Each point is reached from the start by the listed moves, each made once or not at all, plus a little noise. Say if it took an odd or an even number of moves. Then give how often each move was made.
In the rows, zero is written as 128.

Moves:
(1): [161 114  72 163 110]
(2): [123 177  85 111 108]
Start: [180 116 140 153  98]
Points:
[179 116 138 157  96] => even (0, 0)
[205 150  39 178  62] => even (1, 1)

Moves:
(1): [106  99 120 140 116 136 125 145 133 145 116 113 103 115]
(2): [128 147 109 154 106 155 125 128 133 101 133 122 111 115]
(3): [ 95 128 136 122 155 134 144 150 176 147 125 110  86 115]
(4): [140 133 123 136 101 118 112 135 156 134 146 129 111 128]
(5): [130 120 144 114 132 129 147 110 137 138  78 147  94 120]
(6): [108 121 106 164 136 118 150 142 157 143 124 142 112 133]
(7): [119 120 158 120 124 137 109 148 146 116 112 146 128  98]
(8): [146 125 133 128 143 143 122 151 126 126 123 133 108 141]
(9): [144 132 110 125 138 158 124 122 103 143 139 130 155 124]
(10): [139 107 124 113 152 113 138 131 121 119 170 112 133  91]
(11): [127 112 134 132 139 104 123 115 169 105 116 108 125 142]
Start: [113 103 111 128 139 127 110 117 140  82 116 122 116 140]
Points:
[117  91 152 114 112 125  93 127 194  85  68 160  67 102] => odd (0, 0, 0, 1, 1, 0, 1, 0, 0, 0, 0)
[ 99  91 109 153 168 167 102 198 236 124 117 145  48 110] => even (0, 0, 1, 1, 0, 1, 1, 1, 1, 0, 0)
[155 105  88 147 127 142  96 151 163  50 174 107  66 105] => even (0, 1, 0, 1, 0, 0, 0, 1, 0, 1, 0)
[ 60  94  96 158 175 122 147 154 216 118 109 118  59 134] => even (0, 0, 1, 0, 0, 1, 0, 0, 0, 0, 0)
[ 87  72 105 138 175  97 161 147 249 123 119 123  13  88] => odd (0, 0, 1, 1, 1, 1, 0, 0, 0, 1, 0)
[ 65  59 139 120 200 116 157 157 238 105  83 142  31  57] => odd (0, 0, 1, 0, 1, 1, 1, 0, 0, 1, 0)

Moves:
(1): [119 117 133 126 116 145 124 160 108 136 137 129 125 118 137 122 117 131
 129 146 135 137 116 128 130]
(2): [128 140 147 148 138 117 119 115 145 118 130 125 123 137 136 149 126 129
 154 120 154 127 121 136 127]
(3): [121 120 141 113 137 133 122 135 147 125 131 136 128 135 132 135 148 125
 129 126 134 142 126 132 129]
(4): [133 116 139 140 118 128 126 116 118 128 148 106 129 116 120 152 136 112
 153 142 144 121 111 131 132]
(5): [115 141 130 114 139 129 121 114 139 127 137 122 132 158 109 138 131 131
 126 113 125 120 119 136 132]
(6): [129 129 129 136 127 113 129 119 133 121 117 123  99 138 124 152 134 128
 141 135 145 120 124 147 114]
(7): [123 111 122 111 121 149 125 117 138 118 133 121 132 139 120 127 131 121
 117 130 142 122 125 108 131]
(8): [134 125 126 135 119 129 118 139 140 125 146 117 140 120 149 129 132 129
 138 135 138 114 110 140 135]
(9): [130 116 125 120 138 131 130 124 131 130 147 148 131 135 128 136 129 123
 115 132 108 138 138 117 116]
(10): [140 134 132 119 140 136 133 125 122 124 130 123 126 135 107 129 115 157
 127 132 131 114 149 149 138]
(11): [113 136 128 131 132 120 120 136 151 124 119 136 130 133 129 141 127 127
 102 137 133 131 137 131 134]
(12): [146 132 117 134 131 132 131 127 136 123 124 135 125 139 111 142 137 135
 132 115 114 136 132 120 133]
(13): [139 128 134 126 115 138 126 121 122 125 137 134 130 139 126 132 143 138
 124 122 115 118 132 124 127]
(14): [121 130 141 111 133 135 128 134 144 118 132 126 119 130 129 134 130 117
 126 122 131 128 118 129 134]
(15): [131 117 118 131 131 131 149 124 124 124 110 146 125 137 135 162 109 121
 111 146 149 125 116 127 135]
(16): [118 126 123 118 132 126 127 122 116 122 128 136 115 126 132 130 131 123
 130 125 132 129 131 131 140]
(17): [130 123 134 130 131 121 123 106 142 125 134 126 129 137 119 129 131 121
 129 116 129 123 118 123 132]
(18): [109 117 124 122 126 125 145 121 124 122 145 135 130 114 112 116 126 125
 123 120 119 128 139 134 130]
(19): [120 125 136 107 116 125 137 120 122 132 144 126 119 126 125 133 135 137
 155 136 122 144 130 113 133]
(20): [126 120 125 136 131 124 119 121 134 139 133 142 134 118 123 133 130 122
 126 123 117 110 137 113 126]
(21): [114 117 127 152 132 135 115 125 130 126 126 120 138 106 145 118 127 129
 136 141 133 122 118 137 132]
(22): [128 125 125 121 117 143 116 121 133 129 134 123 144 129 125 141 115 135
 135 134 131 121 138 149 140]
(23): [141 122 130 117 127 133 120 129 133 113 135 128 140 133 132 148 127 147
 120 124 131 125 116 117 125]
(24): [128 124 137 138 133 117 129 138 128 125 125 121 125 127 132 114 134 121
 140 120 117 127 135 128 125]
Start: [127 133 121 128 110 124 130 122 145 138 144 134 128 154 122 124 135 146
 152 125 145 133 130 121 145]
Points:
[144  90 139 116 109 146 105  70 172 113 231 121 135 165  92 203 152 153
 241 132 161 100 153 123 185] => even (0, 1, 0, 1, 0, 0, 1, 1, 1, 1, 0, 1, 0, 0, 0, 1, 0, 0, 1, 1, 0, 1, 0, 1)
[142 117 145 193 128 117  88  99 205 104 183 102 131 162 119 220 140 161
 219 161 187  96 136 199 164] => odd (0, 1, 0, 1, 0, 1, 0, 1, 1, 1, 1, 1, 0, 0, 0, 0, 0, 0, 0, 0, 1, 1, 0, 1)
[ 84  81 158  83 108 172 114  93 178  77 218 150 138 205 103 244 127 126
 138 137 191 109 101 128 182] => odd (1, 1, 0, 1, 1, 0, 1, 0, 1, 0, 1, 0, 1, 1, 1, 1, 0, 1, 0, 0, 0, 1, 1, 1)
[123  42 131 132  95 150 101 124 159 115 208 151 126 138 149 249 157 140
 225 185 177 124  88 132 171] => odd (1, 0, 1, 1, 0, 1, 0, 1, 1, 0, 0, 1, 0, 0, 1, 1, 0, 0, 1, 1, 1, 1, 1, 1)
